Each point is reached from the start by the listed moves, each made once or not at all, plus a little noise. Say if it took an odd or an even number of moves. Then give how often each move was made.
(in the rows, 128 means zero)

Moves:
(1): [138 127 132 135 139 140]
(2): [150 130 145 151 163 130]
(3): [156 115 135 169 113 105]
Start: [133 134 127 127 140 131]
Points:
[184 124 151 191 160 111] => even (0, 1, 1)
[155 136 142 152 175 135] => odd (0, 1, 0)
[165 134 148 158 186 145] => even (1, 1, 0)
[193 122 154 199 171 124] => odd (1, 1, 1)
[143 133 130 135 151 144] => odd (1, 0, 0)

Moves:
(1): [141 127 130 143 141 137 123 115 122 116 130]
(2): [122 142 142 137 131 112 118  89 137 116 114]
(3): [157 149 120 142 126 129 138 132 108 153  97]
(4): [121 115 103 142 135 144 141 138 145 117 150]
(5): [109 139 131 132 140 109 117 155 126 138 130]
(6): [138 145 131 121 116 142 141 127 130 139 148]
(7): [124 144  98 116 118 118 123 111  96 115 133]
(8): [141 153 134 123 118 141 128 133 145 107 137]
(9): [151 122 132 150 115 127 135 121 127 116 141]
(10): [118 115 111 129 104 159  96 118 155 145 127]
(11): [105 159 117 148 117 155 129 146 115 112 114]
Start: [113 138 136 129 137 118 130 126 108 149 118]
Points:
[100 193 144 130 105 140  90 107 161 155 134] => odd (0, 1, 0, 0, 1, 1, 0, 1, 0, 1, 0)
[157 215  60 190  75 218 133 115 101 118 146] => odd (1, 0, 1, 1, 0, 1, 1, 1, 1, 1, 1)
[111 175 113 196 135 163 147 160 106 121 165] => even (1, 0, 0, 1, 1, 1, 0, 0, 1, 0, 1)
[125 229 115 170 105 194 106 157 114 163 105] => odd (1, 0, 1, 0, 1, 1, 0, 1, 0, 1, 1)
[143 170 137 159 104 166 102 128 145 141 163] => even (1, 0, 0, 0, 1, 1, 0, 1, 1, 1, 0)
[ 92 188  94 181 144 141 143 185  89 157  99] => even (0, 0, 1, 1, 1, 0, 0, 0, 0, 0, 1)
[100 233  56 157  87 191 121 163 105 152 133] => even (0, 0, 1, 1, 1, 1, 1, 1, 0, 1, 1)

Moves:
(1): [126 114 119 138 139 143 141 142 129 149 130 124 122 138 144 125 145 137
 134 153 142 120 124 123 138 107]
(2): [131 110 145 138 118 133 124 133 156 123 145  96 140 107 115 133 104 128
 145 140 132 115 150 135 104 147]
(3): [140 125 132 129 127 133 124 152 126 143 124 120 122 130 128 133 131 117
 115 128 113 125 140 127 115 137]
(4): [141 129 124 141 131 121 105 116 117 143 125 140 132 115 132 138 129 123
 132 120 150 123 122 103 117 141]
(5): [129 150 115 132 128 122 136 137 119 132 126 149  99  99 131 130 126 139
 113 118 131 130 125 123 126 134]
(6): [122 138 125 125  95 145 116 111 129 120 120 128 123 110 143 137 119 120
 112 130 118 127 139 111 133 126]
(7): [116 122 114 111 113 140 104 141 119 129 145 118 112 118 141 128 110 122
 132 127 118 140 129 122 126 118]
(8): [131 125 121 118 142 129 138 131 130 126 126 119 121 131 141 131 131 124
 119 131 120 151 124 128 128 138]
(9): [137 135 130 121 134 129 128 128 138 102 113 130 128 111 127 157 116 125
 112 115 127 118 142 135 131 111]
(10): [126 130 136 131 133 132 126 135 122 128 137 135 130 119 119 141 129 126
 122 137 127 130 118 133 146 132]
(11): [124 112 158 129 136 123 130 133 102 146 134 128 143 126 129 113 134 141
 118 145 102 135 131 141 120 127]
(12): [119 123 125 126 126 113 140 125 124 135 127 125 130 134 136 110 130 119
 122 146 140 127 127 128 134 120]
(13): [125 113 123 142 131 133 142 127 135 119 127 135 130 125 135 119 124 124
 128 110 135 138 102 139 132 130]
(14): [115 155 141 143 139 135 134 130 123 130 124 117 117 131 126 132 109 117
 128 119 124 128 135 142 129 131]
(15): [113 133  92 138 128 105 128 131 110 110 135 136 135 131 124 141 130 134
 135 142 129 123 120 132 138 139]
(16): [116 121 133 131 135 127 138 126 129 139 140 152 113 115 130 116 139 109
 122 134 104 125 124 113 137 124]
(17): [135 128 132 140 128 128 122 127 134 141 131 110 144 132 135 129 121 134
 134 137 108 131 120 131 133 118]
(18): [ 98 124 119 135 141 107 108 145 140 140 135 131 140 122 132 117 154 129
 136 108 125 134 127 118 134 104]
(19): [ 96 129 110 137 140 125 134 111 130 121 150 115 111 133 115 128 147 121
 124 124 130 122  95 128 108 117]
(20): [138 144 119 145 131 116 133 130 130 105 148 128  96 127 139 132 148 131
 139 127 142 142 136 112 141 134]
(21): [120 138 115 126 106 133 132 121 122 124 131 134 124 131 119 143 117 132
 128 115 130 132 133 122 136 125]
(22): [122 141 133 112 129 119 147 138 123 129 138 135 108 123 160 137 128 126
 126 130 142 124 111  92 118 133]
(23): [126 141 126 121 130 122 145 125 116 125 143 135 146 134 138 121 134 130
 145 115 129 138 128 136 124 129]
(24): [126 143 122 117 128 123 141 111 116 120 125 115 131 125 123 142 150 128
 129 113 123 107 122 113 138 124]
Start: [136 136 131 136 124 148  94 132 112 133 127 107  86 150 129 145 120 130
 129 124 123 122 123 141 145 121]
Points:
[ 67 182  64 128 141 108 109 126  95  92 202  68  64 131 160 188 171 117
 135  84 106 159  88 109 188  55] => even (0, 0, 0, 0, 0, 0, 1, 1, 1, 1, 0, 1, 0, 0, 0, 0, 1, 1, 1, 1, 1, 0, 1, 1)
[ 92 176  84 116 102 141 116 110  89  91 182  92  18 106 170 170 163  72
 104 105  87 114 127  86 154  79] => even (0, 0, 1, 0, 0, 1, 1, 0, 1, 0, 0, 1, 0, 0, 0, 1, 0, 0, 1, 1, 0, 0, 1, 1)
[ 56 156  35 141 122 133 146 160  73 103 177 136   7 102 174 197 113 129
  97 135 167 119  42 108 172  77] => odd (1, 0, 0, 0, 1, 0, 1, 0, 1, 1, 0, 1, 1, 0, 1, 0, 0, 0, 1, 0, 1, 1, 0, 0)
[ 62 142 116 141 114 148  46 172  75 167 173 108  43  84 144 149 146 120
  78 119  63 141 104 117 130  92] => even (0, 0, 1, 0, 1, 1, 1, 0, 0, 1, 1, 0, 0, 0, 0, 0, 0, 1, 1, 0, 0, 0, 0, 0)
[ 14 178  74 160 113 118 156 139  90 146 201  79  55 122 170 169 165  85
 140 132 112  78 108  67 142  91] => even (1, 1, 1, 0, 0, 1, 0, 0, 0, 0, 0, 1, 0, 1, 1, 1, 0, 1, 1, 0, 1, 1, 1, 1)
[135 175  90 164 147 105  97 112  77  83 155 147  54  98 128 215 163 110
 125 117 129  94 113  84 199 129] => odd (0, 0, 0, 1, 0, 0, 0, 0, 1, 1, 0, 0, 0, 0, 1, 1, 0, 0, 0, 1, 0, 0, 0, 1)
[ 47 147  83 191 154  73 145 138  55 136 222 116  88 141 141 137 216 114
 135 114  70 140  53 122 190  88] => even (0, 0, 1, 0, 0, 0, 0, 0, 0, 1, 1, 1, 1, 0, 1, 1, 1, 1, 1, 1, 1, 0, 1, 1)
[ 64 103  52 166 132 126  63 160 128 117 186  96  57  84 132 193 114  82
 122  84 100 132  96 104 117 115] => even (0, 1, 1, 1, 0, 0, 1, 1, 1, 0, 0, 0, 1, 0, 1, 1, 0, 1, 1, 0, 1, 0, 0, 0)

Moves:
(1): [122 130 123 141 120 127 121 143 126 130 129 142 124 120 119 119 126 127
 125 122 147 139 120 123 120 117 129]
(2): [132 127 122 126 124 126 137 134 141 126 118 117 137 123 125 121 131 122
 121 125 132 108 114 136 133 130 115]
(3): [133 120 130 129 131 115 124 125 148 129 135 130 147 134 130 131 111 109
 126 118 147 131 126 146 138 125 129]
(4): [127 125 117 125 134 127 132 131 137 121 136 106 125 113 146 113 127 122
 119 120 137 140 124 119 133 127 112]
(5): [130 131 121 129 133 129 121 124 134 136 138 127 153 112 122 134 115 140
 126 141 123 147 142 123 137 125 128]
(6): [133 127 132 114 134 125 134 113 102 129 116 124 121 142 114 147 147 132
 142 132 126 110 140 132 131 137 136]
(7): [123 126 135 124 133 125 130 127 142 119 129 129 103 112 135 117 126 123
 144 116 107 121 126 138 141 112 116]
(8): [132 136 119 103 129 141 136 117 121 127 127 129 134 132 112 118 117 128
 131 148 125 126 145 112 130 119 135]
(9): [123 135 125 139 129 124 125 131 123 126 123 122 122 130 138 124 130 118
 120 133 125 124 119 141 126 128 111]
(10): [131 125 142 133 130 118 131 128 142 133 124 123 130 116 133 137 132 135
 152 135 126 115 130 109 128 129 131]
(11): [134 131 116 120 129 126 119 129 134 135 125 128 138 138 129 139 130 120
 121 134 126 134 127 135 141 119 125]
(12): [118 124 123 129 116 117 143 111 143 134 109 122 118 120 141 112 130 128
 132 123 138 148 122 119 124 153 126]
(13): [128 133 110 128 146 140 115 140 123 127 143 135 131 141 126 115 136 122
 127 142 116 136 131 122 140 118 140]
(14): [138 138 125 129 125 121 132 127 133 130 132 121 130 134 125 121 130 131
 130 129 140 130 117 130 119 129 129]
(15): [126 127 121 127 120 119 130 127 108 129 140 138 113 127 122 136 129 126
 133 130 122 134 123 119 117 132 137]
(16): [134 138 125 144 117 140 148 129 103 140 122 146 103 150 125 136 133 128
 131 123 141 128 128 148 134 126 124]
(17): [115 136 120 147 116 129 123 143 123 132 120 124 129 118 139 134 127 118
 137 132 134 152 108 119 125 130 132]
(18): [144 101 129 144 123 127 122 108 118 136 123 124 160 120 120 148 123 162
 120 141 151 133 125 133 115 126 128]
(19): [113 130 144 129 122 125 144 122 133 119 122 127 128 132 122 133 133 127
 130 128 134 117 130 136 125 126 124]
(20): [100 121 145 127 104 116 108 131 130 126 131 116 144 128 126 131 115 132
 141 115 129 122 130  99 136 142 133]
(21): [137 117  93 117 123 133 148 120 134 116 136 117 113 108 122 113 119 123
 138 131 119 132 155 125 119 112 125]
(22): [ 94 124 113 118 149 142 124 136 118 137 109 131 143 154 142 136 145 132
 129 128 138 125 122 123 128 122 133]
(23): [135 127 128 132 106 119 129 128 125 130 139 126 123 107 128 128 122 135
 131 126 143 119 133 136 128 118 133]
(24): [138 104 138 110 144 131 133 146 137 132 149 120 122 126 108 131 130 137
 136 132 127 108 140 130 125 119 146]
Start: [117  99 117 124 124 122 120 129  97 134 137 133 141 102 137 138 146 147
 111 143 135 130 124 126 135 143 123]
Points:
[ 84 114  93 149  77  76 172 118  81 170  79 119 132 136 160 181 183 115
 156 147 213 116  71 166 141 153 119] => even (0, 1, 1, 0, 0, 1, 0, 0, 1, 1, 1, 1, 0, 1, 1, 1, 1, 0, 1, 0, 0, 1, 1, 0)
[ 80  58 117 102  71  81 167 127 124 111 129  89  90  40 107 107 148 142
 164 117 153  71 145 134 133 131 111] => odd (1, 1, 0, 0, 0, 1, 1, 0, 1, 0, 0, 1, 0, 0, 0, 0, 0, 0, 1, 1, 1, 0, 1, 1)
[107 102  89 152  76 111 186 137  58 135 112 138  87  86 105 166 170 134
 170 149 164 113 119 120 114 129 126] => odd (1, 1, 0, 0, 0, 1, 0, 0, 0, 1, 0, 0, 0, 0, 1, 1, 1, 0, 1, 0, 1, 0, 0, 0)
[146 108   7  61 130 117 161  91  99 136 148  90 148  80 110 100 147 132
 122 190 131 168 157  89 149 137 124] => odd (0, 1, 0, 1, 1, 1, 0, 1, 0, 0, 1, 1, 1, 1, 1, 0, 0, 0, 0, 0, 1, 0, 0, 0)
[101 118  71 121 118 145 143 183 100 176 141 136 174 110  99 150 162 159
 144 193 194 123 120 116 156  78 156] => even (1, 1, 0, 0, 1, 0, 0, 1, 0, 1, 1, 0, 1, 1, 0, 1, 1, 0, 1, 0, 0, 1, 1, 1)
[ 61  68  74 149 111  94 118 118 126 154 113 126 187  64 167 154 132 146
 116 139 201 216  83 125 143 119 103] => even (1, 0, 1, 1, 1, 0, 1, 0, 0, 0, 1, 1, 0, 0, 1, 0, 1, 1, 1, 0, 0, 1, 0, 0)
[113  79  80 108 116  93 174 131  78 160 124 101 108 126 147 138 176 130
 127 125 214  99  93 169 133 153 117] => even (0, 1, 1, 1, 0, 1, 0, 0, 1, 0, 0, 1, 0, 1, 1, 1, 0, 0, 0, 0, 0, 1, 1, 1)
[144  92  51  98  80 116 137 161  99 160 195 124 146  70  65 128 119 162
 162 181 159 116 166  81 148  85 162] => even (1, 1, 0, 0, 1, 0, 0, 1, 0, 1, 1, 0, 1, 1, 1, 1, 0, 0, 0, 1, 1, 0, 1, 1)
[116  41  30 144 131 129 142 134 101 162 161 118 162  73 141 112 129 166
 104 157 222 173 146 152 136  97 120] => odd (1, 0, 1, 1, 1, 0, 0, 0, 1, 0, 0, 1, 1, 0, 0, 1, 0, 1, 0, 0, 1, 1, 1, 1)
[ 63  83 104 105 131 110 128 140 114 164 131 141 155 149 108 149 160 142
 157 131 181 134 132 139 181 122 149] => even (1, 0, 1, 0, 1, 1, 1, 0, 0, 0, 1, 1, 1, 1, 0, 1, 0, 0, 1, 1, 0, 1, 0, 1)
[140 105 118 112 139 121 163 149 120 142 153 122 145 139 101 127 148 124
 135 176 169  75 124 155 154 111 127] => even (0, 1, 1, 0, 0, 0, 0, 1, 1, 1, 0, 0, 1, 1, 0, 1, 0, 0, 1, 0, 0, 0, 0, 1)
